Every row gives one point. The last column is the point's height on a tilted bowl or saddle (a function of degree 2), plus a little noise. Along how many of its main directions does it bend up, bend down or stay straight?

Points (10 x 3)
[[  9  42  22]
 [-60   7 -24]
 [ 31  41   5]
 [-15 -20  49]
 [-14  48   0]
 [ -4 -12  60]
 [  6  23  52]
 [ 43  26   7]
 [ 17   4  55]
 [-18  57 -26]]
Directions: 0 up, 2 down, 0 straight

Points (17 x 4)
[[  9  19 -42  21]
 [-34  -8   4  21]
 [ -9 -36 -22  31]
 [-10  15 -16  11]
 [ 29 -53 -55  60]
 [-22 -27  47  35]
 [ 33  -1  60  26]
 [ -8  16  24  10]
 [ 32 -35  16  21]
 [ 14 -24 -40  29]
 [  7  49 -31  22]
 [  1 -17  20  14]
 [ 26  18  16   6]
 [ 57  13 -29  23]
 [ -5  35   4   9]
 [-50   9  -1  26]
 [-58  -4  -4  35]]
Directions: 3 up, 0 down, 0 straight

Points (26 x 5)
[[-43  -6  -8  -6  -2]
 [ 19 -21  32  -2   3]
 [  4 -24   0 -22  12]
 [ 41  -3  10 -12   0]
 [ 18  24   5   3   7]
 [ -7  21 -20 -15   7]
 [ 23  -4  33   4   2]
 [ 13 -29  -6  17  11]
 [-11  30 -38 -12  -9]
 [-44  -2  59 -32 -60]
 [-38 -10  14  -7  -2]
 [  2   9  -5  41  -3]
 [ -4 -10  23 -15   9]
 [-30  14  17  13   1]
 [-23  16 -32   8  -1]
 [ 26  22  -8 -12   3]
 [ 31  60 -39 -16 -54]
 [  1   1  12  22  11]
 [-38  -4 -21  21  -6]
 [-11 -24  19  29  -1]
 [ -8   7  16 -21   8]
 [ 34  19  19 -19  -7]
 [  4 -35  13 -18   6]
 [-52  10   1  12 -12]
 [ 17   0 -14 -43  -5]
 [ 59  17 -24   9 -30]]
Directions: 0 up, 4 down, 0 straight

Points (25 x 5)
[[ -8  -6 -22 -18  19]
 [ 12   3  -1 -14  10]
 [-10   5  19  25  15]
 [-27  20   7 -22  -4]
 [  0  20   8 -11  10]
 [ 38 -17 -18  60 -60]
 [  1  15  38  -8  21]
 [  8  22  -8  20   4]
 [ 15 -19  21  -9  15]
 [ -2  20  -3  18   8]
 [-13 -25  -8 -36  10]
 [-42  -2 -29 -16  23]
 [-40  -5  -7  13  20]
 [ -3 -14  -2 -18   8]
 [ 15  22  19  -7  17]
 [ 17  -2  -1  17  -4]
 [ 10  -1  23 -30  17]
 [ 19  14  36  -4  28]
 [ 11  23   6 -27  21]
 [-11   0  -1  -6   6]
 [  7  13 -11   1   8]
 [ -5  17   1   8   8]
 [  5 -10 -11   5   5]
 [-20  -3   7  17  12]
 [ 36 -21  -2   1   0]]
Directions: 3 up, 1 down, 0 straight

Points (45 x 7)
[[ 41   6  16 -16  13  20  30]
 [ 20   6 -12 -34 -17  14  22]
 [-11  -2 -28   1  36  -9  30]
 [  9  15  41   0  -5  12  10]
 [  0   1  10 -28   6  19   6]
 [ 51 -20 -23  60  20 -10  55]
 [-46 -18 -22 -43  18 -11  38]
 [  5   9  42   6  48  37  13]
 [ -2  -3  12 -12 -13  12   2]
 [ 18   0  -7 -15 -26 -54  31]
 [ 51  21  16  -9  -5  13  34]
 [-13  -8   6  15   7  17   2]
 [ -2  16 -22   7  34 -11  19]
 [ -3  12   5  -8   8 -12   0]
 [ -7   9  -7 -25  -6 -25   9]
 [  2  19  -7 -21  21   4  11]
 [-20 -15  10 -15   0   4  -3]
 [-24 -24 -11   3 -34  -9   6]
 [  1  12   8   9  12 -14   0]
 [ -6   1 -29  14 -30 -29  15]
 [ 19   0 -22  13  -4 -23  18]
 [ 13 -23 -15  -7  32   9  38]
 [-18   1  37  -7  38 -10  -9]
 [-16 -23 -17 -21 -32  -6   8]
 [ 13  -8 -20   7  16  21  29]
 [ 18  -8  -2 -17   7  16  22]
 [-31 -26   6   8 -10 -33  25]
 [ 28  15  19 -34  -2   5   8]
 [ 12 -43 -15  21   3  27  60]
 [-27  -3  10 -10  -5  -3 -10]
 [-23   3 -44 -22  13   3  37]
 [-31  13   4  14 -31  -4  -4]
 [-25   7 -28  14  25 -27  32]
 [  4 -42  40 -21  15   1  25]
 [ 15  12  -1  -7  -9 -14   5]
 [-13  20  17 -13 -15  45  29]
 [ 10  16   5 -14   5 -13   2]
 [  5  24  24   4  -5 -23   4]
 [-30 -21 -11  12 -16  25   5]
 [ 14   2  28  15  -4  -7   9]
 [  4  16 -11  15 -15  11  11]
 [ 10  -9   7  -5   5 -14   9]
 [  2   4 -30 -29  25   4  35]
 [ 17  -1  16  31 -29 -26  23]
 [ 14  14 -18 -27 -17 -12  12]]
Directions: 3 up, 0 down, 3 straight

Points (62 x 9)
[[ 10  24  -8 -18  -4 -12  -7   8  -1]
 [  9  20   4  16   1  31  -3   0 -17]
 [-12 -31 -25  25  -5  25  20 -10  15]
 [-28   3   6  -3 -16   2   5 -23 -22]
 [ -2  28  15  -2   1  24  26 -11 -14]
 [ 17  -9  24  37   3   0  11  -1  -4]
 [ 11  14 -15 -26 -11  23   8   5 -17]
 [ 15  11 -18  -9  -6   1  15 -19 -20]
 [  2  23 -50  12  10 -18 -23 -11 -28]
 [-18  53  30  13   8  21 -31 -16 -60]
 [ -1 -36  20  -7 -32 -18  33   2 -28]
 [-20  21  16  33  -6  -4  10  17 -31]
 [-14  -2 -18   3   9  11 -17  14 -12]
 [  1   3  14  20   6 -19  14 -11 -13]
 [ 17   5  -2 -10  -2 -39  10   2   4]
 [ 27 -13  -8  -3 -14  10  17 -22 -13]
 [ 33  -1  12   2  -2  15  14  35 -28]
 [ 29 -22  30   9 -26 -16   7  14 -13]
 [ -5  38  -6 -12  -8 -10  44 -30 -42]
 [-11 -13 -45  14 -27  19  23 -12 -20]
 [-11  25  15  29  20  -3   3  -6 -29]
 [-23  -2   3 -29  22   0   9  33   0]
 [-43  11 -31 -34  10  -2  14   2 -10]
 [  8  16 -23  -3 -17  23 -26  45 -46]
 [-25  -1  -8  11  21  23 -22 -47 -38]
 [-16   3  21   3  11  26 -21 -27 -21]
 [-20   1 -12  -2 -15  23 -19 -37 -26]
 [-19  18   0  25 -21  -2  -9   7 -29]
 [ -4  20  22 -29   9 -34  -4   1  33]
 [ 37  -5  40  -6  19 -23   4  29 -10]
 [ 23   7 -10  21 -22 -49  42  21 -29]
 [-11  12  -5 -55 -19  11 -27  -8  -1]
 [ 33  -6  11   4 -23  30 -34 -27 -25]
 [ -2 -28   5  21  -7  -9 -14 -10  -7]
 [  6   0  34 -11  31   2  48 -18  -6]
 [ -9 -38  16   9  25 -56 -60 -29 -14]
 [ 15   4   7  -7  28   8 -23 -14 -27]
 [ 10  44 -15  22  -8  19  -9   1 -43]
 [-14 -23 -36   0  -9   2   6  18 -23]
 [-24  36   1 -10 -13  16 -21 -25 -31]
 [-21  18  -5  -4  15 -14   7  10  -3]
 [-13  -9  -7  14 -19 -14   2  -8 -17]
 [ 17  -2 -15   0  27  13  17  16 -10]
 [-11  -4  -7   4   1  39  39  29 -12]
 [  4 -20 -22  13  26  24  16  47 -24]
 [ 31 -37  -5   4 -37  -2   8   2 -21]
 [  1 -16   9   1 -11   2 -16   8 -10]
 [-28  -8  19 -29  -8  27 -10  32 -15]
 [-13 -10 -30  13 -21  18   9 -20 -15]
 [  1  32   0  26  27  11 -21  27 -45]
 [ 43 -18   0 -13 -10  10   9 -16 -19]
 [ -2 -21  25  16  -7 -28 -14   9  -1]
 [  6  30   1 -16  13  15 -42  21 -24]
 [  9   0   1  20  23   4   1 -10 -13]
 [-26  -1   9  30 -15 -10   5   7 -21]
 [ 17   8 -43 -30 -11 -22  -5  42 -14]
 [ 14  -3  29 -24 -21 -12  10   2  -5]
 [ -3 -10 -20   5   8  44 -29  -3  -7]
 [  8   8   7  27 -15 -13  20 -12 -21]
 [ 14  -4 -15  -5  43  15   7  14 -12]
 [ 22 -10 -12  33 -22   8 -34  20 -29]
 [ -5   6 -14  18   4  28   9  29 -19]]
Directions: 1 up, 3 down, 4 straight
